Rows are points. Before rounding, the points of a table are all equally far from one centre. They may lie mostly on one side of it. Write the centre, to within rounding.

Points, 8 rows:
-2.7,-1.2,5.0
1.3,6.4,-2.4
-2.2,6.4,2.9
-1.5,-1.6,5.0
-2.1,2.7,5.6
-3.5,6.8,0.9
-2.1,5.9,3.6
-4.9,5.7,-2.0
Centre: -1.1,1.3,-0.2

Points (9 x 6):
1.9,-6.1,-2.2,-5.0,-1.8,2.8
7.8,0.7,5.6,-6.0,1.1,0.4
5.7,-5.2,4.4,-4.0,-1.1,-2.2
-1.6,-0.9,3.2,-3.2,0.2,7.6
-2.9,-0.7,3.7,-8.5,4.8,-1.8
1.4,-5.4,2.7,-2.0,4.8,0.3
0.2,-6.2,2.8,-5.4,-1.6,1.5
1.0,-2.4,4.0,-1.1,2.1,6.2
-5.5,-0.3,-4.3,0.5,2.2,6.3
Centre: 0.0,4.1,-0.8,-0.6,-1.8,-2.5

Points, 13 rows:
2.6,-4.8,-1.4,0.5,-3.2,-3.5,-8.6,-2.8,-2.9
4.4,-0.7,1.0,3.3,-0.6,-4.4,-5.9,-1.2,-5.6
4.9,-3.7,-2.9,1.0,0.3,-3.6,-8.1,-1.4,-3.9
5.1,-6.0,0.3,2.9,3.2,-0.4,-7.8,-1.9,-2.8
3.3,-4.1,-1.1,0.8,0.6,-3.3,-10.9,-3.0,-0.5
0.5,-4.3,-0.7,1.6,-2.6,-4.7,-10.2,-1.3,-2.4
2.4,-3.8,-3.3,3.5,-0.4,-4.4,-7.0,-1.7,-3.4
2.8,-1.6,-0.7,2.6,-2.6,-3.5,-7.9,-3.3,-4.2
2.7,-2.7,0.9,4.8,0.0,-5.5,-8.4,-2.0,-2.2
3.8,-1.4,-2.4,0.9,-2.7,-2.8,-6.2,-3.6,-3.7
3.8,-2.0,-2.6,2.2,3.2,-2.3,-6.8,-3.8,-4.6
3.6,-4.5,-1.7,1.2,-2.2,-4.6,-8.1,-2.2,0.1
1.9,-1.6,-4.3,1.5,-2.0,-4.7,-5.8,1.1,-0.1
Centre: 0.1,-2.5,1.4,-0.5,1.4,-1.5,-5.1,-0.2,-1.5

Points, 15 rows:
1.7,0.2,-4.7,5.2,1.3,7.2,-1.5,-1.0,2.0,-1.4,-6.3,-0.7
4.1,-2.0,-0.4,5.5,-1.1,5.0,-0.3,-4.7,8.9,-4.2,-3.2,-0.1
0.1,-0.8,0.4,5.4,-1.1,7.7,-2.3,-5.4,3.4,-2.6,-1.9,3.2
9.4,-1.1,1.6,2.8,3.3,5.6,-1.1,-3.1,6.7,-3.9,-4.4,3.3
4.2,-4.3,-5.5,2.7,-2.2,4.2,-2.2,-3.7,6.7,-0.3,-2.0,1.7
-0.5,-1.5,-1.8,2.0,1.3,5.1,-1.6,-0.2,6.1,-5.3,-5.3,2.2
3.9,2.4,-3.7,2.3,-1.6,6.8,-0.6,-3.1,6.2,-6.5,-2.0,3.6
1.8,-1.1,-0.9,5.7,-1.1,7.5,-3.4,-0.9,5.4,-2.6,-0.8,3.8
-1.8,-0.7,-2.7,3.5,0.0,6.3,-2.4,-2.9,4.8,-2.9,-2.7,-2.6
1.7,3.4,-1.5,4.7,1.5,8.0,-2.4,-4.4,3.4,-5.8,-1.3,2.9
4.8,1.0,-3.5,4.5,0.6,2.0,-6.2,-2.6,7.8,-2.4,-1.2,-2.2
3.0,-2.3,-3.0,5.4,1.9,8.2,-1.5,0.2,5.2,-2.9,-3.6,2.2
3.4,0.7,-5.9,2.9,2.5,6.9,-4.3,-1.6,3.8,-4.3,-4.6,1.6
3.5,-1.1,-2.7,8.2,1.3,5.9,-1.4,-4.2,6.4,-2.3,-4.5,0.8
2.6,-0.8,-4.7,4.3,1.9,6.1,-2.4,-1.3,4.1,-6.4,-5.1,0.9
Centre: 4.3,0.7,-0.7,1.9,1.3,2.5,-0.4,-2.6,2.9,-1.3,-1.7,0.8
